Every row gives one point. Examples show where two turns around zero, p and q, send a point. Write where each new point lands after one turn and then the other. Backwards means that the second turn is done in reverse. Each puzzle has new turns, and all numbers are rounded.
(in the rows, 128 means zero)

Turn p:
[127  97] -> [151 107]
[116 169] -> [ 89 146]
[141 118] -> [144 131]
Turn q:
[155 122] -> [121 101]
[157 102] -> [101 100]
[ 84 134] -> [135 172]
[136 137] -> [137 120]
[108 145] -> [145 148]
Where do these land?
p, then q backwards: [138 108] -> [133 150]
q, then p: [ 93 132] -> [105 155]
p, then q: [104 133] -> [114 148]
q, then p: [147 161] -> [164 140]
q, then p: [158 106] -> [135  92]

Turn p:
[116 154 146  93] -> [163 144 154 114]
[101 123 119 117] -> [123 122 139 100]
[153 120 124 115] -> [127 152 112 133]
[147 156 112 169] -> [104 119 144 175]
[141 146 121 125] -> [126 143 140 142]
[111  70 146 149] -> [125  88  80 106]
Turn q:
[ 96 118 106  90] -> [167 111 144  97]
[143 165 119 154] -> [129 147  90 151]
[131  82 113 146] -> [108  81 134 132]
[152 141 143 128] -> [121 149 133 149]
[119 134 160 121] -> [116 153 141 112]
Where do these land?
q, then p: [119 142 118 151] -> [102 137 136 120]
q, then p: [ 91  93 142 110] -> [167 144 113  95]
p, then q: [132 141 146 112] -> [124 142 129 152]
p, then q: [112 115 107 113] -> [149 137 143 110]
q, then p: [186 148 128 153] -> [ 95  82 146 158]

Turn p:
[156 122 135 105 133 158 120 171] -> [ 98  99 125 124 118 158 165 138]
[147  95 154 114 128 161 125 145] -> [114  93 151 146 138 149 157 133]
[139 145 146 167 152 111 120 107] -> [156 128 137  92 149 109 114 150]
[118 110  85 157 134 162 133 147] -> [152 127 117 151  98 169 118 156]
[116 122 159 137 154  94  98 136] -> [140  85 129 100 131  98 114 116]
[ 93 156 119  92  90 136 153 115] -> [ 85 171 123 151 129 133 104  99]
[117 137 109 129 153 106 134  94] -> [162 152 118 113 136 123 114 105]
[141 124 130 102  97 131 170 145] -> [ 93 142 107 163 145 130 151 129]
[126 140 115 148 110  93  99  94] -> [150 155 144 114 107  83 115 126]
Turn q:
[134 129 156 167 180 139 137 113] -> [136 131 144 172 167 166 141 136]
[115 121 123 140 138 153 162 166] -> [107 130 149 104 127 170 124 149]
[104 144 105 102 102 123  87 122] -> [148 111 103 105 118  96  94 110]
[106 110 135 103  90  98 100 110] -> [146 110 101 108 110  97 144  88]
[116 125 129 105 136 126 117 119] -> [148 139 120 116 135 122 125 115]
[138 165 152 148 118  90 150 113] -> [ 84 118 133 155 156 103 142 109]
[138 115 127 102 110 153 105 165] -> [151 127 157 101  90 121 114 135]
[153 109 115 133 177 127 149 146] -> [134 153 140 129 147 145 150 177]
[123 131 116  96  91 157 122 105] -> [131 147 109 121  89 121  98 101]
[152 130 122 185 137 114 151 121] -> [ 95 111 123 169 139 140 148 159]
Where do these land?
q, then p backwards: [132 193 131 138  92 125 113 139] -> [ 79 127 175 128 101 112 109 133]
q, then p: [142  77 128 130 154 119 162 164] -> [ 78 123  96 144 160 162 132 136]
q, then p: [110 110 170 141 116 157  90 188] -> [107  94 183 158 164 121 171 124]
q, then p: [110 161  96 111 124 111 125 108] -> [153 134 114 106  93 121 125  99]
q, then p: [133 117 117 122 111 108 154 100] -> [132 161 103 139 120 129 105 123]
p, then q: [141 106 106 114 129 161 148 128] -> [106 132 139 149 119 164 110 136]
p, then q: [ 99 121 152 162 163 121 129 120] -> [180 133 139 138 120 113 144 150]
p, then q: [143 126 113 135 135 115 113  97] -> [112 146 143 143 128  99 134 124]
q, then p: [143 141 138  99 129 136 120 108] -> [130 147 134 100 130 104 125 135]
